Rows are points. Two turns around zero, p and q, are shown by what they do to some points. Write where each new point lands after one turn and then the other. Backwards means that the second turn is done in reverse. Each puzzle has new turns, and all numbers are rounded.
In the rows, 128 means zero.

Turn p:
[143 143 104] -> [113 102 138]
[145 143 156] -> [161 121 141]
[ 80  82 105] -> [ 85 172  94]
[121 146 155] -> [159 124 117]
[152 126 121] -> [123 121 152]
Turn q:
[147 169 144] -> [106 159  99]
[106  63 134] -> [145 100 189]
[107 129 123] -> [120 108 127]
[152 145 137] -> [126 156 115]
[129 134 102] -> [144 117 109]
Where do these land?
q, then p backwards: [ 80 143 135] -> [130 146  80]
q, then p backwards: [145 127 110] -> [119 134 150]
p, then q: [161  89 114] -> [ 76 132 135]
p, then q: [126 152 154] -> [156 150 129]

Turn p:
[130 147 152  93] -> [148 127 170 126]
[137 158 163 124] -> [117 113 169 115]
[140  97 110 140] -> [117 153 101 137]
[135 154 120 119] -> [140 123 136 103]
[ 97  84  96 164] -> [119 123  65 161]
Turn q:
[125 128 107 159] -> [137 134  97 147]
[140 141 107 103] -> [111 107 144 149]
[164 140 126 164] -> [138  97  87 123]
[112 135 169  91] -> [105 139 165  91]
[121 109 132 104] -> [136 135 158 127]
[128 145  94 176] -> [128 129  74 157]
[107  98 161  99] -> [140 153 170 101]
Where do these land?
q, then p: [124 161 145 147] -> [165 121 111 131]
p, then q: [149  93 117 131] -> [ 96 132 105 144]
q, then p backwards: [112  96 108 130] -> [122 106 129  94]
p, then q: [117  96 148 102] -> [129 122  86 108]
q, then p: [137 195 121 130] -> [157 103  86 165]

Turn p:
[102 203 139 118 115 161] -> [157 121 129  52 141  97]
[111 161 132 121 136 160] -> [126 134 133  85 134 103]
[125  92 111 134 126 130] -> [101 133 126 147 137 149]
[126 109 114 147 111 110] -> [123 118 109 144 134 155]
[106 147 152 121 145 163] -> [121 139 133 101 142  85]
[160 153 155 128 102 147] -> [145  83 153 117 128 108]
[146  91  89 102 159 118] -> [104 166 153 153 102 160]
[147 108 128 161 138  84] -> [131 118  97 171  99 141]
[129  88 132 119 121  80] -> [145 141 121 182 135 153]
Turn q:
[154 157  94  97 126 164] -> [135 121  73 134  87 139]
[143 100 153 104 160  99] -> [132 125 155 165 148 167]
[147 120 141 145  95 148] -> [154 109 124 131 130  92]
[ 92  79  93 164  94 162] -> [176 171 149  85 108  87]
[147 125 158 162 130  91] -> [126 101 146 125 180 126]
[127 151 124 117 143 105] -> [100 129 116 130 138 148]
[116 139 123  94 126 123] -> [108 147 117 148 116 134]
[ 97 152 138 140 150 131] -> [ 92 121 145 106 116 131]
Where do these land?
p, then q: [ 99 111 117 154 122 182] -> [ 97 171 156 123 104 154]
q, then p backwards: [147 109 138 111 119  90] -> [110  93 143 113 109 112]
p, then q: [111 124 144  82 103 140] -> [112  87 144 142 129 161]
q, then p: [111 136 129 151 127 117] -> [142 154 133 131 133 118]
q, then p: [130 153  64 159 134 131] -> [134 161 179  97 126 160]
p, then q backwards: [148 137 119 125 168  92] -> [116 114 110  92 126 167]
p, then q: [151 126 185 115 122 143] -> [132 117 159 137 182 140]

Turn p:
[135 168 138 149 106 141 127 151] -> [107 127 120 144 113 125 173 146]
[118 120  99 104 130 128 175  80] -> [153  90 168 139 152 139 113  89]
[151 146 155 122 105 103 104  86] -> [132 123 164 129 141 130 122 188]
[113 118  84 123 112 113 136 107] -> [155  96 133 144 115 149 106 116]
[101  97 165 170 173 166 131 140] -> [ 62 138 106  84 135 111 115  95]
[100  99  85  88 152 152 109 148] -> [151 154  92 131 138 171 103  84]
[157 172 140 106 149  88 113 141] -> [145 180 163 144 110 116 142 154]
[156 105 105 136 106 172 140 145] -> [128 106  80 156 155 112 136 115]
[128 121 147 161 135 121 123 142] -> [105 130 118 112 109 106 125 136]
[121 134 160 119 112  96 122 140] -> [144 137 138  97 113 123 144 155]
Turn q:
[156 130 113 154 159 141 161 112] -> [ 85 108 124 157 136 107 108 117]
[ 83 140 169 162 113  81  98 160] -> [176 184 110 162 100 166 142 136]
[100 141 150 137 155 152 100 122] -> [137 163  87 120 146 117 114 131]
[158 124 144 141 134  93 113 108] -> [120 157 158 154 124 106 145 130]
[128 160 127 140  95 156 153 108] -> [125 110 124 132 166 150 133  86]
[143  84 133 115 125 157 135 183] -> [138 108 130  94  72 120  93 113]
[101  98 124 157  96 100 142 123] -> [167 117 152 165 127 152 114 138]
[135 150  89  93 125 138 107 129] -> [101 124 134  84 143 144 143 147]
[161 108 111 100 142 156 110 134] -> [104 123 143  83 119 102 112 132]
[116 146 119  81 136 105 161 102] -> [126  89 118 130 146 117 177 152]
Where do these land?
p, then q backwards: [112 158  79 106 101  95 135 118] -> [108 104 135 141  83  88 153 152]
q, then p: [142 114 122 114 147 137 168 143] -> [152 102 109 106 120 132 102 133]
p, then q: [116 145 148 133 154 149 122 149] -> [133 111  99 131 155 144 146 132]
p, then q: [124 122 103 130  56 135 129 139] -> [112  89 162 125 101 128  80 126]
p, then q: [154 129 159 148 142 115 125 152] -> [131 127 124 141 113 157 166 144]
q, then p: [130 130 142 113 145 124 182  87] -> [135 111 135 111 103  90  83 106]
q, then p: [139 150 107 112 154 134  92  73] -> [129 177 157 107  96 134 137  89]
q, then p: [ 99 102 143 104  99 135 102 151] -> [156 147 121 156 166 115 146 150]
q, then p backwards: [136 101 150 192 154 128  97 141] -> [157 125  96 133 186 103  94 136]
